Every row gives one point. Two turns around zero, p and q, are shown by what they do to some points. Where does a point land after both, in the order given? Backwards means that the second turn is done in reverse. Each puzzle has new turns, and all numbers are rounded.

Turn p:
-.19 -.12 -> .05 .22
-.22  .06 -> .20 .11
.41 .06 -> -.25 -.33
Turn q:
-.12  .26 -> -.25  .14
 .33 -.03 -> .29 .17
-.20 -.22 -> -.04 -.30
Where do these land?
p, then q:  .19 -.03 -> -.06 -.18
q, then p: -.34  .24 -> .30 .29
p, then q:  .14 -.22 -> -.24 -.10

Turn p:
-.33 -.14 -.20 ->  .13 -.29 -.27
 .53 -.06  .15 -> -.15  .14  .51
-.12  .02  .20 -> -.18  .06 -.14
-.14 -.09 -.24 ->  .18 -.21 -.09
.06 .26 .10 ->  .01  .28 -.02
Turn q:
 .06 -.18 -.25 -> -.01 -.29 -.13
 .16 -.04  .03 -> -.10  .03 -.13
 .11  .07 -.25 -> -.18 -.21  .03
-.33  .15  .47 -> .29 .47 .23
Where do these land?
q, then p backwards: -.32 -.21 -.33 -> -.02 -.26 -.43
p, then q:  .36  .11 -.01 -> -.08  .36  .06
p, then q: .10 .22 .13 -> -.12  .10  .23
q, then p: -.14 -.12  .22 -> .11 .19 .18

Turn p:
-.11  .17 -.24  .16 -> -.07  .31  .07 -.13
-.20  .14  .34 -.67 -> -.48 -.58 -.20 -.13
-.15  .00  .00  .18 -> -.05  .12  .19  .06
.18 .06 .11 .15 ->  .22 -.05  .12 -.08
-.05 -.15 -.05  .03 ->  .00  .06 -.02  .16
 .33 -.22 -.17  .15 ->  .39  .14 -.15  .12
Turn q:
-.30 -.28 -.07 -.15 ->  .13 -.23  .27 -.22
 .04  .09  .36 -.17 ->  .24 -.03 -.01  .33
 .22  .07 -.31 -.20 ->  .02 -.06 -.37 -.22
.01 .28 .22 .07 ->  .09  .26 -.02  .24
 .12  .05  .31 -.14 ->  .16 -.07 -.06  .31
-.04 -.27 -.08  .46 -> -.47  .00  .26 -.05
-.04  .07 -.42  .12 -> -.16  .15 -.09 -.38
Where do these land?
p, then q: -.09 -.03  .18  .05 -> -.04 -.06  .15  .13
q, then p: -.02 -.19 -.17 -.40 ->  .15 -.09 -.38  .22
p, then q:  .24 -.08  .31 -.42 -> -.25 -.45  .07 -.26
p, then q: -.29 -.25 -.04  .27 -> -.12  .35  .17  .24
p, then q: -.22  .20 -.12  .27 -> .30 .21 .03 .21
p, then q:  .01  .16 -.09 -.05 ->  .16 -.01 -.05 -.08
q, then p backwards:  .38  .19 -.08  .27 -> -.24 -.11 -.35 -.26

Turn p:
 .06  .40  .07 -.20 -.51  .29 -.20 -.03 ->  .32 -.25 -.25  .25 -.27  .01  .48  .09
-.06 -.22 -.16  .07 -.11  .09  .24 -.13 -> -.01  .14  .13 -.01 -.31  .06 -.17 -.10
 .33  .32 -.18  .21 -.04 -.26 -.09 -.18 -> -.43 -.40 -.06  .06 -.09 -.14  .09  .04
 .00  .40  .12 -.19 -.06 -.16  .23  .06 -> -.07 -.06 -.25 -.18 -.06  .14  .18  .37
 .11 -.14  .06  .38  .02  .29 -.32  .19 ->  .03 -.04  .34  .32  .24  .03  .18 -.30
-.12 -.37 -.05 -.33  .11 -.48  .07  .11 ->  .17  .00  .06 -.45  .13 -.19 -.46  .17
 .07 -.27 -.21 -.12 -.05  .22 -.01 -.20 ->  .15 -.01 -.04  .14 -.21  .01 -.26 -.26
-.46  .31  .09  .31  .25 -.03  .29  .07 -> -.35  .54  .04  .01  .07  .04  .19  .32
 .03 -.20  .41  .13  .13  .13 -.13  .17 ->  .12  .11  .15 -.10  .36  .13  .18 -.26
-.13  .12 -.08 -.25  .22 -.09  .23  .21 ->  .01  .13 -.13 -.07  .11  .16 -.20  .37
 .17 -.35 -.07 -.01  .06  .00 -.33 -.27 ->  .06 -.16 -.01  .04  .06 -.25 -.22 -.45
Turn q:
-.20 -.09  .21 -.03  .00  .17 -.35  .41 -> -.03  .02 -.18 -.55  .16  .10 -.14  .16
-.03  .34 -.06 -.33  .11 -.17 -.24 -.28 ->  .11  .37  .39 -.06 -.07  .13  .09 -.27
-.03  .23 -.15 -.17  .08 -.02  .07  .22 ->  .06  .10  .07 -.18 -.02 -.26  .21 -.04
-.07 -.22  .23  .20 -.32  .01  .24  .13 -> -.23 -.19 -.13  .13  .14 -.15 -.28  .29
-.07 -.40  .14 -.11  .38  .23  .01 -.34 ->  .13 -.29  .03  .13  .37  .47  .15 -.12
 .08  .31  .09  .12  .32  .28  .35 -.10 -> -.21 -.17  .14  .10 -.09  .06  .55  .14
-.08  .33 -.29 -.25 -.21 -.14 -.32  .26 ->  .07  .34  .09 -.40 -.20 -.30 -.13 -.24
-.10 -.37 -.07  .12 -.35  .11 -.08 -.10 -> -.11 -.24 -.17  .07  .06  .04 -.43 -.16
-.04 -.08 -.16  .21 -.10 -.29  .34 -.27 -> -.11  .06 -.09  .55  .02 -.16 -.03 -.10
 .50 -.17  .17  .14 -.20 -.09  .10  .26 ->  .24 -.19 -.10  .10 -.24 -.13 -.22  .46
 .03  .13 -.12  .10  .29 -.08 -.11 -.20 ->  .06  .18 -.04  .10 -.12  .21  .24 -.15
Where do these land?
p, then q backwards: -.34 -.25 -.22 -.06  .08  .17 -.44  .05 ->  .06 -.17 -.17 -.26 -.15 -.51  .23 -.05
p, then q backwards:  .04 -.18  .13 -.29 -.23  .09  .08 -.08 ->  .23 -.09 -.20 -.07  .11  .03 -.29  .10
p, then q: -.50  .05  .18  .41 -.02 -.07 -.37  .10 -> -.08  .42  .08  .31  .09 -.14  .35  .41
q, then p:  .28 -.20 -.18 -.12 -.26 -.04  .24  .04 -> -.07 -.27  .28 -.21  .09 -.21 -.04 -.20
q, then p backwards: .03 .14 .31 .40 .35 .16 .01 .04 ->  .05  .54  .14  .01 -.04  .05  .32  .12
p, then q:  .20  .12  .08 -.02  .48 -.29  .46  .13 -> -.05 -.06  .02 -.61  .33  .05  .20 -.29
p, then q:  .22  .21  .13  .00  .18 -.02 -.15  .13 ->  .07 -.15 -.21  .04  .20  .05  .25 -.08
q, then p:  .04  .10 -.25 -.28 -.40  .14  .20 -.09 ->  .02  .00  .00 -.43  .05 -.36  .10 -.22
p, then q:  .03  .01 -.17 -.06 -.17 -.12 -.03 -.32 ->  .03  .12 -.04  .12  .00 -.13 -.33 -.15

Turn p:
-.15 -.16  .20 -.10  .18  .04 -.29  .02  .22 -> -.37  .08  .20 -.14 -.22  .00  .01 -.02  .10
 .18  .13  .00 -.01  .07  .04  .10 -.51 -.01 -> -.10  .14  .03  .32  .30  .13  .22  .00 -.20
-.31 -.03  .09  .14  .07 -.43  .17  .30  .15 -> -.05 -.35  .12 -.10  .03 -.36 -.23  .25  .25
 .07 -.21 -.30 -.04 -.03 -.05  .14  .02  .02 ->  .24  .01  .19 -.05  .10 -.07 -.14 -.13 -.13
 .29  .16 -.01 -.03  .00  .20 -.15  .12 -.10 ->  .10 -.04 -.16 -.02 -.12  .29  .17 -.18  .03
-.08 -.05  .06 -.38  .06  .16 -.05  .20  .03 -> -.01  .12  .12 -.11 -.23  .28 -.20  .06  .12
 .11  .03 -.16  .25 -.04  .32  .19 -.16 -.11 ->  .15  .21 -.23  .15  .24 -.03  .04 -.28 -.01
-.31  .42 -.17 -.23  .02 -.04 -.17  .05 -.06 ->  .18  .06  .07  .31 -.36  .02  .08  .28  .21
 .06  .01  .12  .05  .01 -.02 -.11 -.09 -.24 -> -.11 -.06 -.19  .08 -.08  .03  .04 -.01 -.18
 .13 -.30  .19  .34 -.33 -.22  .16  .04  .10 -> -.04 -.15 -.15 -.42  .33 -.29  .02  .04 -.17
Turn q:
 .09  .11  .17  .02  .13 -.23  .01  .01 -.08 ->  .09  .05  .08 -.18 -.17 -.18 -.06 -.07  .10
 .13  .10 -.04 -.17 -.18 -.15  .11 -.01  .50 -> -.53 -.08  .12 -.03  .01 -.11 -.17  .18  .04
-.01  .10 -.11  .03  .15  .35  .16 -.23 -.03 ->  .07  .26 -.09  .22  .15 -.10  .20  .20 -.07
 .16  .06 -.03  .09  .06 -.22 -.36 -.22  .05 -> -.02  .30  .02 -.20 -.09  .10 -.33 -.07 -.07
 .16  .01 -.14 -.18 -.02 -.16 -.08 -.16 -.16 ->  .04  .06  .03 -.10 -.23  .02 -.09  .10 -.27
-.18  .08 -.11  .05 -.27  .13  .00  .04 -.15 ->  .15 -.21 -.13  .12  .20  .02 -.07  .04 -.14
 .13 -.24 -.03  .08  .00  .03  .07 -.25  .02 -> -.15  .19 -.05 -.06  .03  .03  .17 -.11 -.21
-.39 -.07  .07 -.16 -.14 -.07 -.11 -.13 -.08 ->  .13 -.18 -.09 -.30  .18  .19  .03  .17 -.04
 .16  .00  .09  .16 -.16 -.06  .14  .10  .14 -> -.21 -.08  .05  .05  .05 -.19 -.05 -.21  .01
-.38 -.11 -.08 -.05  .09 -.19 -.18 -.12 -.14 ->  .19 -.04 -.26 -.30 -.03  .26  .00  .11  .03
 .12  .01  .03  .10  .17 -.19  .11  .55  .13 -> -.12 -.21  .05  .17 -.31 -.10 -.04 -.24  .41
 .01 -.03  .16  .04  .16  .75  .13  .42 -.18 ->  .33 -.05  .26  .62  .22  .04  .41 -.09  .22
Where do these land?
p, then q: -.07 -.20  .08  .21  .05 -.19 -.12 -.04 -.41 ->  .18 -.14 -.30 -.16 -.12  .21 -.09 -.13 -.27
p, then q:  .16  .17 -.18 -.14 -.37 -.04  .09  .16 -.03 -> -.10  .03  .29  .30 -.25 -.09  .06 -.06 -.14
q, then p:  .00  .03 -.10  .31 -.10  .04  .06 -.13  .13 ->  .03 -.04  .12  .31 -.10 -.16  .05 -.05  .01
q, then p backwards:  .17 -.47 -.18  .31 -.12  .05  .18  .03  .05 ->  .29 -.05  .10  .26  .24  .22 -.25 -.26 -.19
q, then p backwards:  .13 -.09  .26  .03 -.11 -.08  .28  .01  .26 -> -.02 -.16  .13  .26  .16 -.10 -.14 -.09  .29
q, then p:  .07  .18 -.03  .05  .08 -.05 -.36  .14 -.10 -> -.08  .05 -.07 -.14 -.11  .11  .38 -.09 -.04
q, then p: -.23 -.02  .11 -.04  .05 -.35 -.32  .03  .00 ->  .01  .27  .23 -.18 -.18  .31  .10  .00 -.04
p, then q: -.18  .00  .23 -.28  .14  .33 -.04 -.04  .07 ->  .08 -.06  .01  .15  .37  .02 -.21  .22  .19
p, then q:  .09  .07  .07 -.18  .16  .18  .06 -.32  .12 ->  .20  .13 -.07  .12  .25 -.17  .09  .05  .23
p, then q: -.14  .33 -.26 -.27  .22  .10  .15  .15 -.09 -> -.20  .20  .15  .22  .27 -.01 -.21 -.33  .05

Turn p:
-.33 -.06 -.32  .02  .24 -.19  .44  .12  .31 -.23  .11  .10 ->  .02 -.11 -.06  .58  .31  .21 -.36 -.08  .10 -.13 -.03 -.20
-.18 -.06 -.04 -.44  .14 -.42  .06 -.03  .08  .04  .14 -.06 ->  .38 -.23  .19  .18  .18 -.18 -.21  .11 -.15 -.17  .11 -.09
 .20  .12 -.50  .48  .09 -.23 -.43  .40 -.02  .06  .26  .22 ->  .15  .17 -.21 -.32  .41  .15  .11 -.07  .28  .29 -.36 -.60
-.16 -.17  .41  .02 -.17  .46  .03  .01  .30  .00 -.49 -.25 -> -.33  .35  .00  .13 -.15  .14  .20  .01 -.11 -.04  .56  .45
 .06 -.29 -.07 -.02  .42 -.18  .03 -.07 -.12  .13  .07  .05 ->  .12  .14  .29  .02  .14 -.09 -.07 -.05 -.02 -.33 -.28 -.11
-.04  .24 -.29  .08  .08  .37 -.12 -.28 -.14  .04 -.37  .00 -> -.22  .30  .12  .05 -.47 -.14 -.07 -.15  .13  .28  .03 -.16
-.22  .03  .45  .01  .37  .16  .11 -.11  .13  .16  .13  .28 -> -.14  .12  .36  .12  .18  .07 -.21  .27  .02  .05 -.19  .45
 .06  .00  .23  .07 -.34  .16 -.03 -.37  .06  .03  .10  .04 -> -.28 -.17 -.02 -.25 -.08 -.05 -.05 -.13 -.22  .15  .05  .29
 .11  .35  .07  .18 -.01  .04  .00 -.29 -.07 -.02  .21 -.20 -> -.23 -.08 -.22 -.14 -.06 -.38 -.15  .06  .07  .13 -.15  .09
-.03  .16  .08  .14 -.06 -.33  .03  .01 -.05 -.13 -.25  .05 ->  .24  .04 -.18  .20  .03 -.12  .13 -.18 -.02  .18 -.08  .13
-.18 -.39  .11 -.12 -.14  .36 -.27  .21 -.42 -.29  .21 -.02 ->  .12 -.13  .12 -.45 -.20  .36 -.01 -.09  .44 -.29  .21  .17
 .09  .01 -.10 -.13 -.29 -.19  .14  .24 -.14  .25  .05 -.11 ->  .25 -.10 -.26 -.09 -.12  .10  .06  .18 -.28 -.10 -.01 -.17
 .62  .07 -.04 -.29 -.32  .00  .03  .16  .08 -.02 -.17 -.11 -> -.09 -.29 -.12 -.02 -.18 -.08  .60  .13 -.23 -.02  .13 -.24
Turn q:
-.22  .20 -.24 -.23 -.03  .40 -.11 -.33 -.17  .00 -.35  .12 ->  .00  .22  .20 -.27 -.38  .00 -.32  .24 -.08  .12 -.16  .36
-.19  .09  .32  .42  .06  .23 -.01 -.04  .07 -.37  .19 -.16 ->  .09 -.13 -.10  .19  .06 -.23  .18  .28 -.09 -.06  .52  .25
-.11 -.11  .23 -.29 -.05  .20 -.17  .17  .19  .12 -.18  .03 -> -.12  .20 -.09 -.13  .14  .03  .05  .00 -.42  .22 -.13  .06
-.05 -.16 -.23  .22 -.07 -.31  .16  .24  .46 -.40  .26 -.31 -> -.31 -.16  .10  .09  .31 -.31  .13 -.03  .29  .14  .46 -.42
-.28 -.30  .02  .16 -.25 -.34  .30 -.16 -.24  .31 -.07 -.22 ->  .22 -.29  .28  .23  .07 -.08  .31  .10  .26  .25 -.43 -.04
-.10 -.05 -.15  .25 -.06 -.33  .32 -.05  .42  .36  .03 -.04 ->  .18  .17  .00  .23  .21 -.21  .10 -.21  .44  .35 -.08 -.22
 .27 -.27 -.33  .30  .39 -.15 -.31  .09 -.26 -.39 -.33  .33 -> -.06 -.02  .58 -.13 -.25  .35  .06 -.48 -.02 -.35  .40  .06
 .32 -.18 -.37 -.02 -.15  .28 -.01  .31 -.13  .05 -.13  .18 -> -.40  .18  .10  .09 -.20  .52 -.06 -.06  .04  .03 -.02 -.07
 .08  .15  .21  .10 -.05 -.34 -.15 -.13 -.03 -.06  .11  .11 ->  .26 -.08  .04  .11  .22 -.11 -.11 -.07 -.04 -.31  .00 -.06
 .13  .03  .18 -.25  .33 -.10  .42  .10 -.04  .09 -.11 -.07 -> -.05  .01 -.29 -.33  .05 -.02  .33 -.17  .19 -.11 -.23  .07
-.06 -.01  .25 -.26 -.04  .09  .14  .17 -.13 -.17  .06  .31 -> -.25  .14 -.10  .02 -.06 -.11  .18  .06 -.24 -.32 -.18  .07
 .20  .29  .14  .13 -.32 -.34 -.18  .07  .16 -.02  .30 -.23 ->  .18 -.14 -.15  .18  .47 -.01 -.24  .18  .06 -.15  .13 -.35
 .19  .07  .07 -.14  .05  .39 -.30 -.13 -.11  .12 -.23  .00 ->  .05  .06 -.09 -.18 -.09  .33 -.25  .03 -.26  .07 -.03  .32
-.28  .34 -.33 -.21  .03  .28 -.21  .01 -.27  .23  .19 -.01 ->  .16  .08 -.12 -.14 -.55  .04 -.26  .34 -.13  .10 -.10 -.21
 .11 -.09  .23 -.16  .16  .05  .12 -.32  .07  .13  .26 -.05 ->  .05 -.24 -.36  .05  .00 -.19 -.07 -.20  .00  .03 -.15  .20
Where do these land?
q, then p: -.13 -.30  .32 -.04  .09  .33  .30 -.11 -.28 -.01  .03  .16 ->  .11 -.05 -.09  .25 -.18  .45 -.03 -.32 -.17  .13 -.25  .08
q, then p:  .10  .12  .22 -.17 -.16  .04 -.27 -.05 -.13  .03 -.33  .29 ->  .08  .00  .19  .00 -.31 -.05  .24  .01  .36  .22 -.12  .16
p, then q backwards:  .29  .04 -.19 -.02 -.25 -.29  .37  .24 -.35  .35  .11 -.06 -> -.12  .21  .28 -.34  .08 -.02 -.15  .19 -.43  .34  .34  .00
p, then q: -.16 -.13 -.30 -.30 -.23 -.12  .16  .07  .01 -.21  .24 -.02 -> -.23 -.44  .04  .14 -.03  .13 -.09 -.12 -.15  .20  .23  .06
p, then q:  .08  .01 -.31  .14  .02 -.38 -.21 -.35  .18  .31  .28 -.19 ->  .34 -.44  .14 -.52 -.03  .05 -.05 -.10 -.06 -.07 -.13 -.19
p, then q backwards: -.19  .29 -.20 -.12 -.01  .19  .14 -.11 -.16 -.22 -.31 -.32 -> -.10  .07 -.33  .22  .16  .22  .13 -.13  .08  .00  .43  .19
q, then p backwards:  .14 -.28 -.05 -.19  .27 -.21 -.28  .01  .39 -.24  .21 -.21 ->  .06 -.11 -.29  .00 -.35 -.13 -.23 -.39  .32 -.18  .17 -.13
q, then p backwards:  .01 -.28  .13  .06 -.19  .10 -.26 -.16  .14 -.31  .00 -.14 -> -.09  .00  .19 -.21 -.09 -.03  .06 -.27  .42 -.02  .11  .08
p, then q:  .22 -.10  .18  .06 -.27  .14 -.17 -.24  .32  .40 -.10  .16 ->  .19 -.05 -.12 -.07 -.36 -.06  .23  .23 -.12 -.16 -.47  .03
p, then q: -.12  .31  .31  .30 -.23 -.15  .38  .27 -.12  .22 -.03  .30 -> -.05  .48  .18  .05 -.35  .57 -.01 -.05  .13  .04 -.06  .06
p, then q: -.22 -.15 -.01  .25  .31  .08 -.08  .05 -.04  .36 -.26 -.05 ->  .26  .25 -.17 -.20  .07  .03 -.20  .31  .01 -.29  .13  .03
q, then p:  .24  .32  .33 -.31  .06  .14 -.24 -.13  .11 -.27 -.35  .09 ->  .28 -.27  .49  .02 -.16 -.04  .04  .07  .45  .20 -.10 -.10
q, then p: -.23  .38 -.19  .14  .22  .04 -.11  .32  .02 -.13  .34 -.13 ->  .05 -.33 -.44 -.20  .10 -.06 -.06  .21  .04 -.23  .15 -.29
p, then q: -.04 -.22 -.26  .20  .36  .09  .26  .19 -.09 -.28  .16  .11 -> -.05  .12  .13 -.16  .15 -.12 -.05  .05 -.02  .26  .50  .32
